Every row gives one point. The points of each table are mixes of a few directions, plus a little noise. Count the directions of each table, and those that both share. Where both have some left over, give the other angles between the two spaces (their principal angles), to ten degrees, smallest first.

First, 7 rows:
[[ 0.58  0.42  0.23]
 [-0.54  2.32  0.40]
 [-0.17 -0.92 -0.24]
 [ 0.39 -3.23 -0.62]
 [-1.37 -0.50 -0.38]
 [ 0.37  3.39  0.86]
 [ 0.80 -1.50 -0.19]]
Second, 4 rows:
[[-0.37  0.89 -0.94]
 [-0.15  1.63  3.08]
 [ 0.46 -2.01 -1.18]
 [ 0.05 -0.53 -0.96]]
Directions: first 2, second 2, shared 1; angles 70

First (6 x 6):
[[ 0.27  0.05 -0.36  1.61 -0.75 -2.10]
 [-0.43 -0.08  0.58 -2.57  1.21  3.36]
 [ 0.50  0.09 -0.66  2.95 -1.38 -3.86]
 [-0.13 -0.03  0.17 -0.77  0.36  1.01]
 [ 0.03  0.01 -0.04  0.19 -0.09 -0.24]
 [-0.24 -0.05  0.32 -1.41  0.66  1.84]]
Second (8 x 6):
[[ 0.10  0.86  0.08 -0.56  0.42  0.84]
 [-3.53 -0.55  1.24  4.58  1.07  3.97]
 [ 1.43  0.73 -0.42 -2.10 -0.08 -0.92]
 [ 0.83 -0.27 -0.35 -0.89 -0.47 -1.42]
 [ 1.13  0.75 -0.34 -1.80 -0.03 -0.60]
 [-0.18 -0.46 -0.02  0.40 -0.21 -0.34]
 [-0.17 -1.76 -0.18  1.06 -0.95 -1.87]
 [ 0.32  0.76 -0.02 -0.78  0.29  0.40]]
Directions: first 1, second 2, shared 0; angles 40

First, 8 rows:
[[-0.09 -3.36 -0.01 -0.24 -3.40 -1.59 -0.83  1.32 -1.82 -0.69 -0.50]
 [ 0.09  2.58  0.02  0.20  2.63  1.25  0.62 -1.00  1.42  0.51  0.36]
 [-0.07 -4.87 -0.06 -0.34 -4.87 -2.26 -1.15  1.89 -2.62 -0.95 -0.66]
 [ 0.05  1.87  0.02  0.16  1.90  0.87  0.45 -0.71  0.98  0.35  0.25]
 [ 0.01  1.62  0.02  0.10  1.62  0.74  0.39 -0.63  0.87  0.31  0.22]
 [ 0.03  1.91 -0.02  0.16  1.97  0.90  0.48 -0.73  1.03  0.35  0.27]
 [-0.03 -1.01 -0.02 -0.08 -0.97 -0.49 -0.27  0.40 -0.55 -0.20 -0.13]
 [ 0.02  1.21 -0.01  0.07  1.20  0.54  0.32 -0.48  0.64  0.25  0.17]]
Second:
[[-1.76 -0.88 -0.52 -0.46 -0.14 -1.22 -0.96 -0.47  0.55  0.30  0.60]
 [ 0.71  1.80  0.28  0.86  1.44  0.51  1.14 -0.10  0.19 -0.05 -0.78]
 [-1.35  1.59 -0.42  0.78  2.05 -0.69  0.34 -0.85  1.03  0.34 -0.36]
 [ 3.72 -0.44  1.06 -0.21 -1.85  2.35  0.94  1.55 -1.88 -0.80 -0.39]
 [ 0.60  0.92  0.25  0.48  0.61  0.45  0.64  0.04 -0.09 -0.03 -0.39]
 [-2.78 -3.68 -0.91 -1.87 -2.50 -2.20 -2.75 -0.33  0.32  0.37  1.70]
 [ 0.86 -1.57  0.10 -0.82 -1.87  0.35 -0.58  0.63 -0.83 -0.28  0.48]
 [ 3.50  3.52  1.15  1.74  2.02  2.59  2.80  0.61 -0.71 -0.53 -1.73]
 [-0.66 -0.78 -0.25 -0.38 -0.51 -0.48 -0.59 -0.13  0.07  0.11  0.38]
 [-2.65 -0.40 -0.79 -0.26  0.65 -1.72 -1.08 -0.89  1.15  0.52  0.46]]
Directions: first 1, second 2, shared 0; angles 30
